Each row of a before or after table is a point. The points were changed in one or more steps. Then noise was added and the rows were shuffled. The steps act on columns, c1 being the first. Name the steps. A step turns or swaps two columns, mirrors them in a line or flattens them onto one, adds a multiple of one to another, or multiplies or shifts one. Angles are multiples of 10 degrees, from the lower column toward the higher: turns from -170 to 170, lines from 10 to 170 but not 90. Use the fewest steps. Two steps may share a column if one is a turn and the other turns, adds or multiplies; they go together, in the order done. Otherwise the lowest column goes first.

Before (13 x 3):
[[-0.08  0.43  0.14]
 [-0.07 -0.37  0.49]
 [ 0.07 -0.40  0.53]
 [ 0.11 -0.15  0.32]
 [ 0.31  0.01  0.39]
 [-0.16 -0.28  0.45]
 [-0.09 -0.16  1.18]
 [ 0.07  0.28  0.34]
 [-0.74 -0.38 -0.19]
 [ 0.15 -0.70  0.35]
 [ 0.01  0.57  0.27]
 [ 0.23  0.06  0.19]
 [ 0.24 -0.65 -0.30]]
After:
[[ 0.01  0.55  0.19]
 [ 0.07 -0.80 -0.33]
 [ 0.32 -0.49  0.51]
 [ 0.23  0.80  0.26]
 [ 0.26  0.38  0.26]
 [-0.71 -0.45  0.20]
 [ 0.31 -0.89  0.22]
 [ 0.51 -0.19  0.99]
 [ 0.18 -0.47  0.49]
 [ 0.17 -0.38  0.38]
 [ 0.29 -0.24  0.21]
 [ 0.32  0.11  0.11]
 [ 0.46  0.03  0.16]]
Steps: turn c1 and c3 by -30 degrees; multiply c2 by 1.3

Before:
[[-0.20  0.74 -0.12 -0.04  0.54  0.16 -0.45 -0.27]
 [-0.41 -0.08  0.66  0.14  0.82 -0.29 -0.07 -0.29]
 [ 0.33  0.05 -1.15 -0.44 -0.47  0.48 -0.05  0.40]
 [-0.24 -0.17 -0.84  0.04 -0.48  0.43 -0.10 -0.40]
 [-0.11  0.01  0.47  0.41  0.58 -0.42 -0.84 -0.30]
 [ 0.27 -0.57 -0.81  0.06  0.11  0.84 -0.09 -0.31]
 [ 0.70  0.03 -0.37  0.45  0.20  0.01  0.40 -0.59]
 [ 0.20  0.10 -0.46 -0.47 -0.41  0.79 -0.45 -0.01]
 [-0.18  0.03  0.34  0.70  0.26  0.30 -0.15 -0.06]
 [ 0.54 -0.02  0.17  0.26 -0.03 -0.01  0.48 -0.94]]
After:
[[-0.32  0.14  0.00  0.46 -0.22  0.48 -0.06  0.76]
 [ 0.19  0.63  0.01 -0.34 -0.12  0.78 -0.05 -0.18]
 [-0.42 -0.77  0.07 -0.62  0.10  0.13 -0.44 -0.04]
 [-0.53  0.40  0.04 -0.42 -0.12 -0.09  0.43 -0.78]
 [ 0.31 -0.01 -0.07  0.11 -0.55  0.42 -0.18 -0.22]
 [ 0.06 -0.05 -0.03 -0.54  0.35 -0.36 -0.93 -0.51]
 [-0.26 -0.01  0.00  0.13 -0.45  0.67 -0.42  0.41]
 [-0.40  0.37 -0.09 -0.50 -0.45 -0.03  0.44 -0.72]
 [ 0.38 -0.30  0.04 -0.69  0.37 -0.30 -0.07 -0.27]
 [ 0.09 -0.19  0.01 -0.06  0.31  0.38 -0.20 -0.63]]
Steps: turn c1 and c2 by 140 degrees; multiply c3 by 0; turn c4 and c8 by -60 degrees; turn c4 and c5 by 50 degrees

Before:
[[ 0.79 -0.17  0.47 -0.01  0.05  0.02 -0.13  0.15 -0.22  0.44 -0.49  0.04
   0.27 -0.36]
 [ 0.74 -0.06  0.68 -0.26 -0.19 -0.14 -0.05  0.02  0.79 -0.16 -0.61  0.21
   0.50 -0.04]
 [ 0.71 -0.32  0.15  0.42  0.39 -0.27  0.38 -0.56  0.22 -0.29 -0.39  0.43
  -0.42 -0.19]
 [ 0.29 -0.23 -0.39  0.56  0.17  0.40 -0.52 -0.06 -0.32  0.01  0.43 -0.46
  -0.03  0.46]
 [ 0.29 -0.25  0.62  0.20 -0.37 -0.41  0.37 -0.19  0.65  0.31 -0.09 -0.23
  -0.13 -0.35]
 [ 0.11 -0.44 -0.34  0.42  0.07 -0.53 -0.72  0.12  0.26  0.02 -0.49 -0.37
  -0.55  0.32]
 [-0.03 -0.12  0.25  0.42 -0.24  0.39  0.12 -0.48  0.24  0.31  0.19  0.39
  -0.36 -0.32]
 [ 0.06  0.28  0.58  0.51 -0.43 -0.41 -0.41 -0.04 -0.22  0.64  0.50  0.45
  -0.17  0.28]
 [-0.35  0.18  0.04 -0.18 -0.02 -0.14  0.39 -0.90  0.35  0.41 -0.09 -0.65
  -0.07 -0.12]
 [ 0.11  0.13 -0.28 -0.35  0.35 -0.49 -0.04  0.11  0.47  0.14 -0.08  0.12
   0.14 -0.17]
 [ 0.09 -0.42 -0.46 -0.06 -0.47  0.20 -0.13 -0.39  0.20  0.47  0.18 -0.57
   0.18  0.55]]
After, 11 rows:
[[-0.35 -0.03  0.04  0.16 -0.03  0.05  0.42 -1.02  0.35  0.39 -0.06 -0.64
   0.12  0.17]
 [ 0.28 -0.40  0.62  0.60 -0.38  0.19  0.17  0.24  0.65  0.28 -0.09 -0.24
   0.10  0.52]
 [ 0.79 -0.08  0.48 -0.14  0.06 -0.20 -0.18  0.08 -0.23  0.45  0.37  0.05
   0.43  0.30]
 [ 0.06  0.45  0.57  1.19 -0.42  0.47 -0.19  0.99 -0.23  0.66 -0.25  0.46
  -0.46 -0.04]
 [ 0.73 -0.04  0.68 -0.62 -0.18  0.10 -0.08 -0.48  0.80 -0.17  0.58  0.22
   0.51  0.09]
 [ 0.10  0.12 -0.29 -0.87  0.33  0.35  0.01 -0.60  0.47  0.14  0.15  0.13
   0.04  0.38]
 [-0.03 -0.17  0.25  1.27 -0.25 -0.49  0.05  0.44  0.25  0.33 -0.38  0.39
  -0.14  0.11]
 [ 0.68 -0.47  0.17  1.32  0.37  0.14  0.16  0.39  0.23 -0.28 -0.34  0.45
   0.47  0.28]
 [ 0.27  0.06 -0.40  1.32  0.18 -0.12 -0.57  1.03 -0.33  0.03 -0.11 -0.45
  -0.43 -0.59]
 [ 0.09 -0.02 -0.34  0.89  0.06  0.61 -0.85  0.89  0.26  0.02 -0.45 -0.38
   0.59 -0.03]
 [ 0.09 -0.29 -0.47  0.12 -0.47  0.11 -0.32 -0.43  0.19  0.49  0.12 -0.57
  -0.22 -0.58]]
Steps: turn c2 and c7 by 30 degrees; multiply c4 by 3; turn c4 and c8 by 40 degrees; turn c6 and c14 by -150 degrees; turn c11 and c13 by -100 degrees

Before, 10 rows:
[[-0.24  0.49  0.47 -0.35 -0.30  0.30 -0.35  0.32  0.07  0.34  0.86  0.10
  -0.41 -0.48 -0.28  0.28 -0.41 -0.26 -0.11  0.40 -0.49 -0.15  0.11  0.70]
 [ 0.11  0.26 -0.46  0.12  0.55 -0.40 -0.37  0.06  0.14  0.20 -0.25  0.87
  -0.05  0.10 -0.98 -0.20  0.12  0.43 -0.19 -0.30  0.93 -0.16 -0.06 -0.24]
 [ 0.86  0.52  0.57 -0.14  0.17 -0.65  0.56 -0.30  0.81 -0.26 -0.17  0.00
   0.30  0.40  0.20 -0.21 -0.45 -0.75  0.24 -0.33 -0.52  0.03 -0.10 -0.18]
 [ 0.01 -0.54 -0.99  0.12  0.06  0.19  0.15  0.00 -0.18 -0.08 -0.05  0.58
  -0.12 -0.09 -0.81 -0.19  0.29  0.50 -0.45 -0.23  0.38 -0.53  0.44 -0.88]
 [-0.10  0.13 -0.08  0.17 -0.24  0.46 -0.80  0.25 -0.33  0.16  0.49  0.16
  -0.40 -0.85 -0.44 -0.04  0.08 -0.43  0.22  0.09 -0.54 -0.14 -0.29  0.34]
 [-0.57 -0.06  0.30  0.58 -0.80  0.13 -0.22  0.72  0.00  0.52  0.70  0.42
  -0.42 -0.43 -0.53  0.23  0.15 -0.71 -0.15  0.64 -1.00  0.21 -0.21  0.24]
 [-0.67  0.21  0.05  0.19 -0.24  0.51 -0.57  0.03 -0.20  0.44  0.51 -0.02
  -0.57 -0.42 -0.76 -0.05 -0.05 -0.08  0.40  0.06 -0.21  0.33  0.45  0.70]
 [ 0.09  0.04 -0.56  0.10  0.05 -0.22 -0.31 -0.23 -0.10 -0.22  0.16  0.27
   0.35  0.42 -0.46 -0.32  0.28  0.68  0.13  0.23  0.97 -0.44  0.07 -0.17]
 [ 0.61  0.21  0.04 -0.43 -0.04 -0.35  0.09 -0.47  0.55  0.24  0.21  0.09
   0.78  0.14 -0.43  0.21 -0.45 -0.63  0.16 -0.37 -0.35  0.10 -0.07  0.12]
 [ 0.18  0.11  0.34 -0.66  0.51 -0.88  0.07 -0.01  0.77  0.42 -0.38  0.11
   0.84 -0.32  0.07  0.16 -0.54 -0.21  0.64 -0.30 -0.88 -0.04  0.44  0.23]]
After:
[[ 0.01  0.35  0.38  0.16  0.58 -0.95 -0.39  0.13  0.21  0.18 -0.32 -0.05
   0.10  0.10 -1.00 -0.22  0.20  0.49 -0.14 -0.16  0.85 -0.06 -0.08  0.14]
 [-0.35 -0.38  0.04  0.61 -0.81 -0.34 -0.23  0.56 -0.06  0.49  0.69  0.20
  -0.55 -0.46 -0.56  0.29 -0.24 -0.74 -0.09  0.66 -1.01  0.32 -0.18 -0.53]
 [ 0.33  0.60 -0.64 -0.13  0.22 -0.23  0.52 -0.23  0.90 -0.25 -0.18 -0.44
   0.85  0.43  0.29 -0.20  0.05 -0.79  0.24 -0.34 -0.48 -0.02 -0.14  0.36]
 [ 0.86  0.14 -0.43 -0.40 -0.11 -0.18  0.01 -0.44  0.56  0.30  0.22 -0.23
   0.57  0.16 -0.42  0.20  0.31 -0.63  0.06 -0.38 -0.29  0.10 -0.08  0.10]
 [-0.38 -0.09  0.04  0.18 -0.31  0.06 -0.82  0.17 -0.31  0.18  0.52  0.36
   0.01 -0.83 -0.39 -0.01 -0.01 -0.40  0.20 -0.02 -0.54 -0.07 -0.31 -0.41]
 [-0.38  0.05 -0.44 -0.32 -0.38  0.01 -0.35  0.04  0.07  0.37  0.88  0.24
  -0.13 -0.53 -0.33  0.24  0.00 -0.18 -0.13  0.45 -0.51 -0.09  0.11 -0.63]
 [ 0.87  0.23 -0.56 -0.64  0.49 -0.44  0.08 -0.13  0.80  0.42 -0.40 -0.50
   0.19 -0.30  0.10  0.19  0.15 -0.25  0.56 -0.31 -0.91 -0.08  0.37 -0.22]
 [-0.18 -0.44  0.65  0.06  0.03 -0.42  0.21  0.32 -0.25 -0.12 -0.09  0.25
  -0.04 -0.10 -0.83 -0.23  0.42  0.51 -0.43 -0.23  0.41 -0.57  0.41  0.83]
 [ 0.41 -0.09  0.48  0.08 -0.03 -0.35 -0.30 -0.07 -0.07 -0.18  0.07 -0.12
   0.08  0.38 -0.41 -0.31  0.04  0.69  0.06  0.25  0.96 -0.49  0.05  0.25]
 [-0.58 -0.08 -0.14  0.18 -0.31  0.23 -0.55 -0.19 -0.20  0.49  0.51  0.37
  -0.58 -0.37 -0.77 -0.04 -0.03 -0.04  0.42  0.00 -0.24  0.33  0.47 -0.71]]
Steps: swap c1 and c13; add -0.5 times c11 to c2; multiply c3 by 0.7; turn c3 and c17 by -130 degrees; turn c6 and c12 by 70 degrees; multiply c12 by 0.7; mirror c8 and c24 in the line at 170 degrees
